Every row gives one point. The points of each table are mixes of a few directions, plus a little noise. How many directions does each table use, and how many do they share? Where both have some left over, give the other angles between the two spaces (their principal angles), to ten degrees, smallest first.

First, 4 rows:
| -22 |  27 |  13 |
|   9 | -11 |  -5 |
| -14 |  18 |   8 |
|  27 | -34 | -16 |
Second, 6 rows:
|  10 |  -2 |  19 |
|  16 |   3 |   9 |
|   0 |  -4 |  15 |
| -11 |  -4 |   2 |
|  18 |   2 |  14 |
| -33 |   6 | -60 |
Directions: first 1, second 2, shared 0; angles 70

First, 9 rows:
| -32 |   2 | -29 | -14 |   6 |  -2 |
|   2 |  14 |  15 | -15 |  34 | -17 |
|   8 |  -4 |   6 |   4 | -36 |  34 |
|  22 |   4 |  26 |   3 |  -1 |   5 |
|  50 | -24 |  16 |  54 | -10 | -31 |
| -29 |   4 | -23 | -16 |   7 |   1 |
| -13 |  11 |   1 | -19 |  13 |   4 |
|  18 | -10 |   6 |  19 | -24 |   9 |
| -26 |   5 | -19 | -15 |  11 |  -4 |
Second, 6 rows:
|  14 |  60 |  16 |  15 | -18 |   2 |
|   2 |  -4 |   2 | -23 |  -5 |  -2 |
| -15 | -48 | -17 |  14 |  23 |   2 |
|  -5 | -35 |  -7 | -27 |   6 |  -3 |
|  -6 |  -7 |  -7 |  31 |  12 |   3 |
|  11 |  34 |  13 | -11 | -17 |  -1 |
Directions: first 3, second 2, shared 0; angles 50, 70

First, 8 rows:
|  34 |  -3 | -13 |   4 |  19 |   1 |  39 | -41 |  -7 |   3 |  16 |
|  34 |  -3 | -13 |   4 |  19 |   0 |  39 | -40 |  -7 |   3 |  16 |
| -35 |   3 |  13 |  -4 | -19 |   0 | -40 |  42 |   8 |  -3 | -16 |
|  -9 |   1 |   3 |  -1 |  -5 |   0 | -11 |  11 |   2 |  -1 |  -4 |
| -13 |   1 |   5 |  -2 |  -7 |   0 | -15 |  15 |   3 |  -1 |  -6 |
| -29 |   2 |  11 |  -3 | -16 |   0 | -34 |  35 |   6 |  -3 | -14 |
|   4 |   0 |  -2 |   1 |   3 |   0 |   5 |  -5 |  -1 |   1 |   2 |
|  14 |  -1 |  -5 |   1 |   8 |   0 |  16 | -16 |  -3 |   1 |   7 |
Second, 9 rows:
|  30 |  19 | -60 |   2 |  17 | -15 |   2 | -33 | -22 | -21 |  33 |
|  -3 |   0 |  10 | -14 |  11 |  -1 |  15 |   0 |  10 |   8 | -10 |
|  18 |   9 | -38 |  12 |  -1 |  -6 | -11 | -16 | -19 | -17 |  25 |
| -15 |  -7 |  34 | -17 |   6 |   4 |  17 |  12 |  20 |  18 | -25 |
|   3 |   1 |  -9 |   9 |  -6 |   0 | -10 |  -1 |  -7 |  -6 |   8 |
|  -8 |  -3 |  21 | -18 |  12 |   0 |  19 |   4 |  15 |  13 | -18 |
|  -5 |  -5 |   1 |  25 | -25 |   7 | -28 |  10 | -11 |  -8 |   9 |
|  -5 |  -3 |  12 |  -5 |   2 |   1 |   6 |   5 |   7 |   6 |  -9 |
| -16 | -11 |  29 |   7 | -16 |  10 | -10 |  19 |   7 |   8 | -13 |
Directions: first 1, second 2, shared 0; angles 40

First, 11 rows:
|  32 |  16 |  34 |  -8 |  27 |  17 |  17 | -19 |  15 |  14 | -11 |  -8 |  39 | -33 |
| -10 |   2 | -21 |  11 | -16 | -11 |  -8 |  10 | -13 |  13 |   2 |  -2 | -25 |  16 |
|   9 |  12 |  -2 |  12 |   9 |  -9 |   9 |  17 |   7 |  26 |   2 | -17 |  -7 |   2 |
| -19 | -19 |  -5 | -10 |  -8 |   2 |  -8 |  -2 |  -1 | -35 |   6 |  16 |  -1 |   8 |
|  -4 | -10 |   9 | -13 |   1 |   9 |  -3 | -14 |   2 | -24 |  -1 |  13 |  14 |  -7 |
| -16 | -19 |  -1 | -12 |  -8 |   6 |  -9 |  -9 |  -2 | -36 |   3 |  18 |   4 |   4 |
|   3 |  -5 |  13 | -12 |   3 |  12 |   0 | -17 |   2 | -18 |  -4 |  10 |  18 | -12 |
|   5 |  11 |  -6 |  12 |   2 |  -9 |   5 |  13 |   0 |  26 |   1 | -13 | -11 |   5 |
| -23 | -17 | -18 |   4 |  -8 | -12 |  -6 |  23 |   1 | -19 |  13 |   3 | -21 |  23 |
|  -8 |  -4 |  -9 |   0 | -12 |  -1 |  -8 |  -5 | -10 |  -5 |   0 |   7 |  -9 |   6 |
|  31 |  34 |   6 |  16 |  10 |  -3 |  12 |   1 |  -1 |  60 | -10 | -24 |   1 | -13 |
Second, 10 rows:
|   3 |  -9 |   5 |  -2 | -18 | -25 | -18 |   3 | -15 |  -1 |  -2 |  -5 |  -1 | -19 |
| -11 | -12 |  -2 |  -7 | -19 | -10 | -15 | -22 |  -1 |  -5 |  -4 |   7 | -13 |   4 |
| -36 | -13 | -20 |   6 | -14 |  -1 |   9 |  18 |   1 | -23 |  15 |  31 | -13 |  17 |
|   0 |   9 | -17 |   5 |  22 |  33 |  11 |  19 |  -4 | -14 |   6 |  -2 |   3 |  26 |
|  11 |  10 |   3 |  -7 |  17 |  26 |   5 | -30 |  16 |  10 | -10 |  -8 |  -1 |  19 |
|   7 |  -2 |  16 |  -7 |  -9 | -14 |  -6 | -28 |  11 |  17 | -10 |  -4 |  -1 | -13 |
|  16 |   1 |  -4 |  -5 |   3 |   8 | -21 |  -5 | -20 |  -6 |  -7 | -21 |   0 |   6 |
| -22 |  -4 |   1 |   7 |  -7 | -10 |  21 |  11 |  18 |   2 |  10 |  26 |  -2 |  -6 |
|  -3 |  -1 |  18 |   6 |  -9 | -29 |  14 |   9 |  13 |  17 |   4 |  10 |   8 | -33 |
|  35 |  20 |   0 |   4 |  32 |  23 |  -1 |  25 | -19 |   2 |  -2 | -34 |  20 |  -1 |
Directions: first 3, second 4, shared 1; angles 50, 80

First:
|   2 |  -5 |  -9 |  -5 |  -3 |   6 |   3 |   9 |   5 |   2 |  -1 |  -3 |  -3 |  -7 |  12 |  -3 |   4 |  10 |   3 | -11 |
| -18 |  32 |  23 |  -1 |  -6 |   9 |   0 | -53 |  -5 | -22 | -40 |  -3 |  19 |   1 | -60 |  -1 | -14 |  -7 | -14 |   3 |
|  11 |  -4 |  -7 |  -1 |   8 | -13 |   7 |  -3 |   2 |   6 |  10 |   0 |  -4 |  11 |  12 |  -1 |  -3 |   1 |   4 | -17 |
|  -1 | -12 |   5 |  -1 | -12 |   2 |  -7 |   4 | -12 |  16 |  -2 |  -4 |  -6 | -10 |  -3 |   4 | -10 |   6 |   1 |   8 |
|  24 | -25 | -12 |  10 | -16 |   1 |  21 |   3 |   8 |  18 |  11 |   5 |   8 |   5 |   9 | -18 | -11 | -19 |  32 |  10 |
| -11 |   8 | -12 | -11 |   7 |  13 |  -3 |  19 |  11 | -15 |  -3 |  -4 |  -6 | -12 |  20 |   1 |  21 |  20 | -10 | -19 |
|   3 |  -6 |   2 |   8 |   1 |  -4 |  -3 |  10 |  -3 |   4 |  12 |   5 |   0 |   4 |   4 |   2 |   1 | -11 |   4 |  19 |
| -10 |  12 |   9 |   2 |  22 | -13 | -18 |  11 |  -7 |  -7 |  14 |   4 |  -9 |   9 |   6 |  17 |  11 |   1 | -19 |   7 |
Second, 9 rows:
| -46 |  16 |  21 | -16 |   1 |  20 | -46 |  26 | -23 | -10 | -18 | -12 | -19 | -37 |  -8 |  31 |  15 |  38 | -45 |  15 |
|   6 |  -2 |  -3 |   2 |   0 |  -3 |   6 |  -4 |   3 |   1 |   2 |   1 |   3 |   5 |   1 |  -4 |  -3 |  -5 |   7 |  -2 |
|  30 | -11 | -14 |  10 |  -1 | -13 |  30 | -17 |  15 |   6 |  11 |   8 |  12 |  24 |   5 | -21 | -10 | -24 |  29 | -10 |
|  11 |  -4 |  -5 |   4 |   0 |  -4 |  11 |  -6 |   5 |   3 |   4 |   3 |   4 |   8 |   2 |  -8 |  -3 |  -9 |  11 |  -4 |
|  -1 |   0 |   0 |   0 |   0 |   0 |   0 |   0 |   0 |   1 |   0 |   0 |   0 |  -1 |   0 |   0 |   0 |   0 |  -1 |   0 |
|  10 |  -4 |  -5 |   3 |   0 |  -4 |  10 |  -6 |   5 |   2 |   4 |   2 |   4 |   8 |   1 |  -7 |  -3 |  -8 |  10 |  -3 |
| -18 |   6 |   9 |  -6 |   0 |   8 | -18 |  10 |  -9 |  -4 |  -7 |  -5 |  -8 | -14 |  -3 |  12 |   6 |  15 | -18 |   6 |
| -16 |   6 |   8 |  -5 |   0 |   7 | -17 |   9 |  -8 |  -3 |  -6 |  -4 |  -7 | -13 |  -3 |  11 |   5 |  13 | -16 |   6 |
|  24 |  -9 | -11 |   9 |   0 | -10 |  23 | -14 |  12 |   5 |   9 |   6 |  10 |  19 |   4 | -16 |  -8 | -19 |  23 |  -8 |
Directions: first 5, second 1, shared 1
